Rows are points. The window is the flat piece filled in between its corners: a triangle in 3 columns, a solid with four corners in 4, and so on. A path goes straight from each point to the next, and from the last back to the first. List the points from which the path goes on through the window.

Window (3 x 3):
[[-1.41 -0.21  2.48]
 [-0.40  1.07  1.96]
 [ 0.64 -0.30 -3.00]]
Path:
(1): [ 1.35 -0.46  2.80]
(2): [ 0.72 -0.17  1.07]
(3): [-3.50 -0.25 -0.05]
(4): [-1.88  1.67  1.56]
(5): [ 1.87 -0.14  2.01]
(6): [ 1.67  0.05 -1.12]
(7): [-2.94  0.75  0.12]
(8): [-2.22  1.55  1.57]
(9): [0.09 0.07 2.16]
(10): [ 1.42 -0.79 -0.53]
(11): [-1.12  2.14 -1.29]
(12): [-2.73  1.71  3.69]
Through the window after points: 2, 4, 6, 8

Window (4 x 4):
[[ 0.63 -0.26 -0.47 -1.15]
 [-3.79  0.07  0.02  3.21]
 [-0.72 -0.71  0.71 -2.09]
 [ 1.40 -0.17  1.75 -1.88]]
Path:
(1): [-2.44 -2.30  1.54  2.77]
(2): [ 1.70 -2.75  0.51 -2.10]
(3): [-0.47  0.95 -0.62 -0.45]
(4): [-2.82  0.84 -0.12  0.16]
(5): [ 1.25 -2.63 -0.06  0.35]
(6): [ 0.64 -1.78  1.11 -2.08]
(7): [ 1.68  1.01  1.17 -2.32]
(8): [ 0.42  1.39  0.00 -3.88]
Through the window after points: 2, 8

Window (6 x 6):
[[ 1.89  0.23 -0.13 -1.41  0.57  0.43]
 [-3.50 -1.73  1.36 -1.70  2.50  3.91]
 [-1.15 -2.42 -0.56  0.23  2.90  1.36]
 [ 0.16  1.08 -0.03  1.13 -0.68  4.50]
 [ 0.76 -1.85 -2.53 -2.65 -1.97 -0.76]
 [-2.00 -0.01 -1.80  1.37 -2.17 -2.66]]
Path:
(1): [ 0.21  0.02 -2.01 -0.60  0.01  0.94]
(2): [ 0.60 -0.76 -0.35  0.31 -0.92  0.59]
(3): [-0.09 -3.58 -0.09  0.64  1.11 -0.89]
(4): [-0.16  0.82 -2.31 -2.90  0.09  2.38]
(5): [-1.88 -0.46 -2.27 -0.56  1.37  1.38]
(6): [-0.30 -2.62  1.92 -0.49  1.12  2.25]
(7): [ 0.19 -4.17  0.69  0.67 -0.04  0.68]
(8): [-0.84 -0.58 -1.49 -0.96  2.19  1.07]
Through the window after points: 3, 5, 7

Window:
[[-3.59 -1.34 -1.39  0.42 -1.82 -1.30]
 [-1.43 -2.73  0.15  1.10  0.00  0.59]
 [ 4.17  2.66  0.61  0.55 -0.96 -0.23]
 [ 2.28  2.24 -1.01  0.20  1.39  1.79]
 [-1.04 -2.00 -3.00  1.96  0.05 -2.30]
 [ 2.44  2.62  1.71 -0.33  2.09 -0.22]]
Path:
(1): [ 1.13 -1.02  1.49  4.26 -0.79  1.62]
(2): [ 1.80  2.42 -0.34 -3.91 -0.11 -1.10]
(3): [ 1.70  1.01 -1.63 -3.39 -0.59  0.97]
(4): [0.87 0.71 1.00 1.47 0.71 0.97]
(5): [-1.48 -1.20  0.99  3.89 -2.05  0.90]
(6): [ 0.24 -1.26 -0.24 -0.05  0.53  0.05]
(7): [-0.39 -0.95  0.53 -0.97  0.16 -1.06]
(8): [-1.42  1.39 -1.54  1.94 -0.62 -0.43]
(9): [-1.41  1.62  1.46  3.07 -1.37 -1.17]
(10): [ 0.59 -1.44 -2.19 -2.37  1.62 -0.23]
(11): [ 3.07  0.60 -0.74 -2.10  1.31 -0.61]
(12): [ 0.95  1.92 -0.37  2.54 -0.58 -0.61]
Through the window after points: 5, 7, 9

Window, 8 rows:
[[-0.65  0.23 -1.41 -2.72  1.66 -0.94 -1.06  1.34]
 [ 1.75 -0.09  1.11 -4.38 -2.38 -1.04 -4.75 -0.47]
 [-2.69  1.26  1.87  0.05  1.39 -0.35  0.39  0.87]
 [-1.40 -0.01  0.42  0.66  2.67  2.64 -1.31 -1.68]
 [ 0.63  0.40  1.10  1.50  2.40  0.95  2.28  2.87]
 [ 2.04 -2.65  4.57  0.12  2.06 -1.64  3.11  1.02]
 [-3.71  0.89 -2.17  1.06  1.13  4.19  1.45 -1.56]
 [ 0.73  0.40 -2.57 -0.03  0.01 -2.48 -1.64  1.02]]
Path:
(1): [-2.83 -2.08  0.74  0.71 -0.84 -2.52 -2.70  2.67]
(2): [-0.98 -0.89 -1.13  1.22  1.79  0.86  0.78  1.69]
(3): [-0.71  3.34  1.98 -0.95  2.58 -1.34  1.68 -1.35]
(4): [-0.92  1.35  1.28  0.37  2.14  0.44 -0.40 -2.68]
(5): [-1.04 -1.80 -0.37  0.38  2.33  3.50 -1.17  1.54]
(6): [-0.20 -1.86  1.32 -0.08  0.60  0.36  0.57  1.36]
(7): [-0.34  1.05  2.54 -1.01  2.35  0.26  0.93 -0.58]
(8): [-1.36  2.76 -0.72  0.65  1.23  0.85  1.37 -1.70]
(9): [-3.19 -1.81  1.64 -0.25  1.33  1.44 -0.10  2.06]
(10): [ 1.13 -1.78  2.23 -0.46  0.14  0.30 -0.14  2.87]
(11): [ 0.46  1.25  0.12 -0.85  1.86 -1.54 -1.35 -0.05]
(12): [ 0.35  1.07 -0.54 -1.49 -0.42 -0.18 -0.34 -0.54]
(13): [-2.13 -1.43 -0.34 -0.83  1.93  0.42 -1.52  3.09]
(14): [-3.51 -1.42 -0.88  0.24  0.29  1.19 -1.06 -0.04]
(15): [ 0.26  1.46 -0.60 -0.66  1.31  0.66 -0.38 -1.03]
(16): [ 2.90  1.34 -0.31 -0.62  3.10  1.16  2.08 -1.77]
Through the window after points: 4, 8, 16

Window (9 x 9):
[[ 1.62  0.85 -2.02 -1.97  0.27  0.96 -4.00  1.46 -3.06]
 [-1.68  0.12  2.18  1.20 -1.95  2.77  4.12  4.00 -1.09]
 [ 0.01 -3.65  1.65  0.01  1.00  1.17 -1.94  0.33 -2.68]
 [-1.74  1.85 -0.76  4.32  2.16 -2.22 -0.54  2.19  0.24]
 [-2.78  2.52 -0.90 -1.32  0.05  4.04  0.72  0.75 -2.54]
 [-1.45  0.40  1.64 -1.24 -0.73 -2.35 -0.32  0.23 -0.06]
 [ 1.77 -0.50  0.83 -0.27 -3.63 -2.32  2.29 -0.43  2.25]
 [-3.08 -1.97 -2.29  0.02 -1.71 -1.68 -0.91  1.53  0.95]
 [ 0.55 -1.75  2.45 -2.67  2.16  1.00  2.07  0.58 -2.30]]
Path:
(1): [ 0.00 -0.02  1.53 -1.99 -0.77  1.59  0.08 -0.34  2.06]
(2): [-2.19 -0.43 -0.21  0.20 -1.04 -3.30 -0.10  1.39 -1.45]
(3): [-0.03  0.12 -1.32  0.54  0.11  0.04  0.60  0.45 -2.67]
(4): [-2.49  1.08 -0.18 -0.51  0.12  1.30 -1.01  2.06 -0.13]
(5): [ 0.01  0.72  1.27  1.22  0.44  1.65 -1.02  2.24  1.10]
(6): [-2.95 -1.45 -2.10 -0.05 -1.80 -2.47  0.92 -0.05 -3.34]
(7): [-0.19 -2.48  0.00  0.16 -0.25 -2.42  2.96  0.18 -2.94]
(8): [-1.22  1.35  1.89 -0.01  0.68  1.45 -0.84  1.59  1.92]
(9): [ 0.30  0.59  1.09  0.47 -0.52  0.70 -0.60  2.90  1.26]
(10): [-0.41 -1.72 -0.19 -1.81 -3.37 -2.25  3.83 -2.29 -2.67]
(11): [ 0.13 -0.33  0.59  1.67  0.78 -1.00  0.63  0.49 -3.56]
(12): [-1.37 -0.57  0.26  0.22  1.23  0.70 -1.50  2.10  0.88]
(13): [ 1.00 -0.42  1.10  0.11  0.04  0.75 -1.00  2.55  0.74]
(14): [-1.95 -0.78 -0.28 -1.63 -0.07 -0.28  0.70  0.01 -2.22]
(15): [-0.09  0.25 -0.30  1.31  0.42 -0.43  0.33  0.62 -3.91]
(16): [-1.49 -0.87  0.95 -1.06 -0.25  3.56  0.55  2.46  0.74]
Through the window after points: 1, 3, 9, 11, 13

Window (9 x 9):
[[-3.20 -1.62  1.80 -0.70 -1.54  0.79 -0.66 -0.26  1.64]
 [ 1.87 -1.96 -1.08 -0.98  2.66  2.42 -0.36 -1.90 -1.31]
 [-1.95 -0.52  1.09 -1.63 -3.07 -2.49  4.77 -1.09 -4.56]
 [ 1.43  0.75  3.47  1.48  3.48  0.40  0.95  1.11 -1.12]
 [-1.36  0.47 -1.66 -0.19 -0.16  1.80 -1.33  2.68 -2.15]
 [-1.00 -1.65 -0.97 -0.98  0.37  0.77 -0.92  2.73  3.16]
 [ 0.36 -2.27 -1.36  4.10  0.39  0.41 -0.77  3.55  1.01]
 [-1.36  0.13  0.17  0.56  1.45  2.32  0.91 -0.56  3.05]
 [-1.24  1.58 -1.82 -0.55 -3.03 -2.73 -0.15 -2.07  0.65]]
Path:
(1): [-3.35  1.40 -3.54  1.61  1.29 -0.04 -0.61 -1.64 -1.10]
(2): [-2.62 -0.62  0.62  0.36  0.78 -0.49 -0.81 -0.67  1.10]
(3): [-1.22 -0.52  0.66 -0.70 -2.05  0.88  0.43  0.03  0.91]
(4): [ 0.89 -0.53  0.21 -0.91 -0.80  1.26  1.70  0.88 -0.67]
(5): [-1.69  0.05 -2.08  1.21  1.76 -0.87 -1.76 -0.87  1.46]
(6): [-2.66 -1.82 -1.58  1.07  1.72  1.07 -0.40  1.80  1.42]
(7): [ 0.84 -0.25  0.25 -2.11 -1.23  0.39 -0.69  2.04  2.07]
(8): [ 0.35 -1.36  1.67 -1.40 -1.31  0.53  1.22  2.90 -1.28]
Through the window after points: 2, 6, 8

Window, 11 rows:
[[-3.93  2.60  0.75 -2.47  0.38 -1.36 -0.10 -0.47 -2.90  1.24 -0.94]
 [ 0.13 -0.06 -0.02  1.32 -1.27 -3.52 -0.87 -1.65 -1.18 -2.05 -3.27]
 [ 2.35  0.64  3.15  0.66 -0.64 -2.95  0.46  1.95 -3.26 -1.86  0.29]
 [-1.96 -0.90  2.15 -0.90  0.54 -1.67 -0.53  2.08  0.27  2.81  0.07]
 [-1.88  2.29 -0.41  0.75  0.39  0.27  0.62 -3.09  1.61  1.91 -3.18]
 [ 1.02 -0.46 -1.54  0.20 -0.19  1.07  0.00 -1.85 -1.14  2.69 -0.29]
 [ 2.22  1.90  0.47 -1.38 -0.18  1.25 -1.37  2.44  0.83  1.37 -1.11]
 [-0.88  0.47 -0.59 -2.02 -0.20 -1.78 -1.32  0.02  3.32 -1.12  0.52]
 [-0.01 -2.17  0.40  1.43  2.90  1.41  0.66 -1.78  0.68  0.21 -3.39]
 [-0.63 -1.32  1.38 -0.60  1.50  1.19 -3.18 -0.55  1.68  1.64  1.00]
 [-4.59 -0.40 -1.18  2.13 -2.68 -1.84 -0.54 -0.44 -0.81  0.39  0.33]]
Path:
(1): [-0.31  0.35 -0.56  1.85  1.51 -1.96 -4.28  1.84 -0.08  1.87  0.11]
(2): [ 0.99  1.07  0.03  1.59  1.18 -1.96  0.14  2.70 -1.22  0.00  0.04]
(3): [-1.67 -0.45  2.99 -2.77 -1.80 -1.34 -0.95 -1.81 -0.20 -0.18 -0.58]
(4): [-2.86 -1.02  2.18 -1.76 -2.29 -0.90 -0.34 -0.94  1.97  0.33 -2.63]
(5): [-1.10  1.44 -1.73  1.81  2.80 -1.26 -0.87 -1.16 -3.12  0.67  1.11]
(6): [-0.14  1.79 -0.42  2.17  0.99 -3.10 -3.14  1.69 -1.74 -0.81 -0.63]
(7): [ 0.10 -0.28  2.25 -2.53 -1.42  0.51  3.25 -0.95  0.57  1.05 -1.56]
(8): [ 0.17 -0.83  2.72 -0.90 -1.79 -0.52  0.84 -1.07  0.65 -1.03 -1.59]
(9): [-1.02  2.20 -2.00  0.96  2.01 -2.05 -0.85  1.09 -3.19  2.20  0.02]
(10): [ 1.09  1.15 -0.02 -0.15  2.32 -4.67 -0.32  2.45  0.05  1.48 -1.66]
(11): [-1.95 -0.49  2.80 -0.17 -3.14  2.09  0.50 -1.04 -2.14 -0.64  0.60]
(12): [-1.51  0.12  1.85 -1.75 -1.09 -1.04  2.00 -0.48 -0.66 -0.19 -0.98]
Through the window after points: 2, 12

Window, 11 rows:
[[ 2.98 -2.76  0.40 -0.05 -3.33 -0.75  1.24 -2.33 -0.88 -1.09 -0.28]
 [ 1.44  1.90 -1.53  1.55 -3.14 -2.04  1.78 -1.83  1.60 -2.02  2.15]
 [-3.95  1.38 -1.05 -2.37  0.50  3.98  2.68  0.00 -0.35 -0.13 -1.38]
 [-5.36 -1.99 -2.17 -0.99  0.61  1.56  2.75  0.49 -2.32  0.50  1.53]
 [-0.05  0.84  0.56 -0.97 -0.74 -1.94 -0.67 -1.58  2.54  0.76  1.06]
 [-2.64 -0.42 -1.01 -2.03  1.30 -0.67  3.97  1.84 -1.19 -0.14 -2.17]
 [ 2.45 -1.23 -0.24  0.49 -1.34 -1.17 -1.35 -0.63  1.46 -4.49  0.71]
 [ 2.15  0.37  1.20  4.81 -2.57 -1.36 -0.81 -0.98  2.04 -1.17  0.46]
 [-3.28  1.48 -2.00 -2.83 -2.08  1.23  0.38  3.52 -0.09  1.10 -0.91]
 [ 4.24  0.06 -1.38  0.91 -0.01 -0.42 -0.37 -0.74 -0.84 -0.59  0.94]
 [ 1.83  1.78  3.32  1.92 -2.50 -1.73  0.40 -0.99 -0.26 -2.21  3.63]]
Path:
(1): [ 1.14 -0.13 -0.25  0.74 -1.56  0.11  1.28  0.17  0.59 -0.17  1.04]
(2): [-0.03  0.98 -0.79  1.49 -1.77 -0.39  0.65 -1.25 -0.35 -2.48 -0.06]
(3): [-0.67  2.23  0.45  0.82 -0.48 -3.28  1.23 -2.82 -1.75 -0.96 -1.65]
(4): [ 1.33 -1.68 -0.51  0.33 -2.32  0.01  0.58  0.11  0.53 -0.92  1.60]
(5): [ 2.08 -0.98  0.21 -0.24 -0.93  0.84 -0.14  1.55  3.16  0.75  0.32]
(6): [-1.42  0.59 -0.75 -0.79 -1.15 -0.71  0.27 -0.59 -1.73 -1.46  0.15]
(7): [-1.32  1.04 -2.45 -0.29 -2.68 -1.91 -1.50 -2.36 -0.31 -0.05  0.93]
(8): [-0.54 -0.06  1.04 -0.68  0.56  1.00  2.31  0.44  1.06 -0.42  0.66]
(9): [ 2.37 -1.09  0.47  0.85 -1.17 -0.69  1.76  1.20  0.56 -0.75  0.45]
(10): [-0.23  3.34 -0.96 -0.12 -3.28 -1.35 -2.27 -4.91  0.27 -2.10 -0.40]
(11): [-0.98  0.69 -0.45  1.05 -2.49 -1.22 -2.68 -1.67 -2.31  0.75  0.13]
(12): [ 2.87 -0.65 -0.24  1.05 -0.43 -0.01  1.94  0.13  2.41 -3.05  0.88]
(13): [-0.68 -1.89 -0.15  0.61 -0.09  0.72  1.91  1.19  1.76 -1.11  0.36]
(14): [-1.46  2.47 -1.45  0.74 -3.17 -1.68 -0.60 -2.87 -3.14  0.57  1.68]
(15): [-1.15  1.02 -0.23  0.54 -1.99 -0.66  0.45 -0.96 -0.61 -0.91 -1.33]
(16): [ 1.62 -3.36 -0.35  1.55  0.70  0.14  2.19  1.18  1.85 -0.66  3.81]
Through the window after points: 7, 11, 13, 15

Window (12 x 12):
[[ 0.21  2.64 -0.04  2.17  3.58  0.13  3.24  0.58  1.80  4.14  2.15 -1.02]
 [-0.72  1.43  0.62  2.94  0.98 -2.63  0.28  1.64 -4.28 -0.30 -3.11 -1.50]
 [ 2.28  1.06 -0.41 -2.37 -1.90 -1.95 -2.08  0.08  1.28 -1.39  0.72 -0.42]
 [ 0.37  0.21  1.62 -1.91 -1.55 -2.12 -1.02  2.80 -1.64  0.12 -3.14  1.12]
 [ 3.78  2.75  1.34  3.56  0.73  1.54  1.45  0.79  0.83  4.23 -0.03  0.04]
 [ 0.66 -1.74  0.57  0.94  1.20  0.63 -1.63 -0.57  2.19  1.90  2.56 -1.32]
 [-1.92  2.09  0.96 -0.14 -2.23 -0.73  0.18 -0.29 -1.44 -0.25 -0.92  0.53]
 [-3.98  1.67 -2.76  2.62  1.12 -0.46 -0.20  1.15  0.20  1.41 -2.42 -2.47]
 [-0.35 -0.21 -1.85 -2.22 -1.37 -2.54 -3.52 -0.91 -1.21  1.15  0.26  0.62]
 [ 0.68  0.07 -0.80  2.15  0.81 -0.79 -2.33  1.34  2.62  1.59  3.95  1.16]
 [ 1.15  1.64 -0.11  0.29  3.16  1.89 -2.80 -0.18  2.45  1.59  3.06  0.56]
 [-1.13  1.44 -1.32  1.40  0.49 -0.90  3.06 -0.75 -0.80 -0.20 -4.08  1.38]]
Path:
(1): [ 0.42  1.12  0.58  2.11  1.19 -0.84 -1.28 -0.73  2.73  2.26  1.74 -0.13]
(2): [ 0.62  2.81  1.54  1.17  2.84 -1.21 -0.21 -2.21  3.75  4.80 -0.33 -0.42]
(3): [ 0.13 -0.78 -2.26  1.47 -0.16 -0.05  0.00  2.56 -2.35 -0.85  0.55 -0.16]
(4): [-0.36  0.70 -1.26  0.95  0.40 -0.33 -0.25  0.98 -1.52  1.10 -1.25 -0.70]
(5): [-0.75  2.41  0.57  0.50  0.24 -1.58 -0.05 -0.39  0.98  0.77 -0.83 -0.47]
(6): [-0.11  2.30  1.45 -0.39  0.60 -0.94 -2.22 -0.11  2.74  1.31 -2.18 -0.72]
(7): [ 0.69  0.44 -2.82  1.49  0.48 -0.47  1.23  1.20 -3.97  0.74  2.35  1.34]
(8): [-0.63  0.39 -3.54 -0.24  0.31  0.26  0.82  1.42 -1.91  0.50 -0.75 -2.37]
(9): [-0.85  1.76  1.60  2.93  1.64 -1.14  0.16  0.17 -0.10  1.92 -0.77  0.37]
(10): [-2.47  2.22  2.71  0.64  0.46 -3.08 -1.50  1.50  2.73  0.39 -1.13  0.13]
(11): [ 1.13 -0.33 -2.50  0.33 -0.92 -0.19  0.55 -0.10 -2.78  1.15 -0.60  0.29]
(12): [-0.27  0.24 -0.29 -0.48  0.63  0.74  0.24  0.80 -0.83  0.98  0.61 -0.58]
Through the window after points: 12

Window:
[[-0.74 -2.63  0.21 -0.37  2.40 -0.05 -2.77  0.60  0.96  0.58 -2.66  2.82
  -0.63 -0.45]
 [ 2.33  2.80 -1.63 -0.60  1.28 -2.33 -0.25  0.44 -4.05 -0.02  0.56 -3.42
  -0.23  1.91]
 [ 1.25 -2.09 -1.84 -0.34  0.15  1.93 -1.16  1.75  0.91  0.04  0.20  0.07
  -1.99 -0.31]
 [ 0.19 -0.44 -1.39 -0.09 -1.43 -1.67 -2.06  0.56  1.89 -0.18  1.03  2.05
   1.14 -0.34]
 [-1.16 -0.44  0.22 -0.45  2.14  1.83 -3.02  0.20  1.51  0.55  1.04  2.40
  -0.12  2.50]
 [-0.52 -1.99  0.51 -0.39  0.45  0.27 -1.36  0.36 -1.28  1.06  2.31  1.74
  -1.05 -1.86]
 [-1.24 -1.18 -1.21 -2.09  2.53  0.41  0.21  0.26  1.30 -1.03  0.39  0.66
   2.28  0.01]
 [-3.60  0.30  0.21 -1.78 -0.48 -0.01  1.10  4.25 -0.26  0.28 -1.69  0.61
   2.51  2.45]
 [-4.09 -0.08 -3.31 -3.79 -0.06 -3.36  2.25  1.60  0.61  2.10 -0.15  0.38
  -0.26  3.62]
 [ 2.19 -4.22 -1.04  0.81 -0.48  0.43 -0.70  0.30 -0.57  0.97  1.20  2.91
   1.84  0.87]
 [ 4.59  0.75  1.38 -0.78  0.74 -4.10  1.62  0.71 -0.68 -1.25  3.07 -1.62
  -0.80  2.28]
 [ 4.88  0.94  0.08 -4.26 -1.40 -2.26  0.74 -0.71 -1.10  1.32  1.81 -0.86
   0.00  1.12]
 [ 1.46 -0.11  0.52 -1.43 -2.05 -2.65  1.58 -1.29 -1.28  0.80  0.75 -4.74
   0.40  2.33]
 [ 3.92  0.80  0.47 -1.52 -2.56 -1.71  2.44 -2.38 -3.02 -3.07  1.06 -1.23
  -0.68  2.05]]
Path:
(1): [ 1.52  0.28  0.19 -0.15 -2.21 -0.47  2.38  0.32  0.01  2.45 -0.61  0.59
 -0.09 -0.70]
(2): [ 1.29  1.19 -2.74  2.16 -0.52 -3.46  1.45 -2.06  1.18  1.42 -0.56  1.49
 -1.99  0.66]
(3): [ 1.09 -1.42  0.81 -3.83 -0.42 -0.15  0.19  1.37 -2.37 -1.39  1.33 -1.54
  1.37  1.54]
(4): [-0.71 -1.44 -1.91 -3.22 -0.62 -1.36 -1.91  2.70 -2.75 -0.76 -0.22 -0.55
  0.73  1.93]
(5): [ 0.55  1.87  1.55  0.97  0.75 -0.72  3.32 -0.37  1.78  0.90  0.12  0.38
  0.26  1.38]
(6): [ 0.66 -0.08  0.63 -1.23 -0.51 -0.80  1.04 -0.52  0.63  0.48  0.34  0.54
  1.00  1.04]
(7): [ 0.71 -2.52 -1.40 -1.28  0.24 -0.75 -1.70  0.97 -0.89 -1.38  0.84  0.24
 -0.84  1.03]
(8): [ 0.68 -3.33 -1.01 -3.08  0.44 -1.49 -2.04  2.24 -1.00 -2.34 -1.20  0.16
  3.45  3.71]
(9): [ 1.60  1.54 -0.41  0.43 -0.75 -1.93  2.32 -0.57 -0.62  2.14  2.17 -0.57
 -2.04 -0.73]
(10): [ 2.84  0.62 -0.63 -0.17  0.57 -1.38  2.98 -0.55 -1.04  3.41 -1.03 -2.08
  0.86  2.86]
(11): [ 0.96  0.06 -0.26 -2.22 -1.02 -2.08 -0.28 -0.09 -1.17 -0.52  1.44 -1.94
 -0.03  1.24]
(12): [ 1.39 -2.05 -1.43 -1.41  0.95 -0.41 -1.43  0.95 -0.10 -0.70  1.54  0.29
 -0.28  1.68]
Through the window after points: 4, 10, 12
